Each row is a point. Any point is a mix of the corners, with weights that add up to 1. It lies inside the corners' shape when no weight is negative. Is each point inside? If not, which corners have a negative weight?
In the rows, 128 means zero.

Corners:
(1): [133 130  92]
(2): [135 104 189]
(3): [ 37 133  98]
(4): [180 156 154]
Points:
[167 148 152] => inside
[ 97 122 162] => outside (1)
[114 130 118] => inside
[171 151 151] => inside
[133 109 176] => inside
[171 152 151] => inside
[103 126 119] => inside

Corners:
(1): [161 138  83 106 174 127 120  86  91]
(2): [193 172  67 122 160  49  62 141 171]
(3): [ 43 136 132 153 109 148 197 189  85]
(4): [137 122 140 176  42 113 101 135 137]
(5): [169 124  93 144 121 185 120 141 169]
(6): [122  69  99 109 149  86  94  92 149]
(7): [144  60 102 156 202  97  41  71 115]
(8): [ 71 145 156 137 107 181 131 132 129]
(9): [155 119 129 160 140  81 137  97 181]
(10): [ 93 134 182 114 124 164 189 173  70]
Points:
[ 80  80 158 159  97 123 125 117 134] => outside (1, 2, 5)
[123 150 125 145 108 172 125 149 115] => outside (6, 9)
[ 92  99 149 158 112 151 133 132 132] => outside (1, 2)
[101 125 148 146  87 141 177 153 109] => outside (2, 7, 8)
[108 146 146 137  97 134 162 167 129] => outside (1, 7)
[118 128 116 130 131 133 122 137 118] => outside (9)
[123 108 126 138 137 105 128 102 124] => outside (2, 5)
[159 136  96 142 138  90  90 121 162] => outside (10)
[125 126 134 133 127 152 145 146 120] => inside

Corners:
(1): [144 119 134 133 118 127 116 172  98 138 142 149  96 124 149 136 125 147]
(2): [ 93 129 161 153  81 103 126 140 112 104 154  69 125 135 116 171 139 163]
(3): [175 158 124 134  71 138 122 164  95 104 157 100 140 167 118 190 114 119]
(4): [114 163  97 149  94 155 117 136 127 148 124 139 153 103 150 109 114 117]
(5): [138 109  91 148 151 110 120 144 107 113 100 108  77 151 114 118 119 119]
(6): [109 149 103  85 107 105 121 127 112 142 145 161 177 102 102 155 126 127]
(7): [105 157 118 155 150 134 102  99 139 163 122 126 118 127 151 169 109 152]
(8): [146  99 148 164 115 148 149 124 123 113 127 117 153 141 123 114 108 155]
(9): [151 157 149 144  49 219 155 111  87 161 113 132 162 106  64 110 136 147]
(10): [ 81 112 142 127 106 159  86 114  76 137 127 129 130 113 110 147 119 142]
(11): [123 125 113 137 185 102 137 147 160 115  73 150 119 123 118 143 129 103]
(12): [134 134 151 153 102 143 154 150 149 141 100 101 139 168 132 136  84 157]
(13): [151 144 124 148 132 132 154  95 145  75  87 128 120 126 145 100  79 139]
(14): [ 93  59 122 122 203 156 111 118 199 150  80 149  78 159 152  96 141 129]
(15): [ 93 133 135 134 155 124 130 128 162 113 102 180 171 173 168  42 164 167]
(16): [136 121 154 138 192  64  78 127 136 100 124 110 107 148 136 116 132 145]
(17): [124 133 143 148  60 145 144 126 148 133 139 177 169 161 123 110 117 126]
(18): [ 93 103 131 106 169 142 108 152 125 156 163 127 106 179 156 122 148 106]
(19): [117 148 123 108 129 132 122 187 167 132 176 161 172 133   7 132 147 133]
Points:
[117 131 129 132 128 132 125 136 135 132 129 140 140 134 112 122 127 138] => outside (3)
[113 132 135 145 117 136 126 126 136 135 116 134 146 131 107 114 130 147] => outside (1, 3, 13, 18)
[128 123 136 130 117 130 133 131 125 115 114 137 127 150 128 118 125 132] => outside (4, 7, 8, 19)
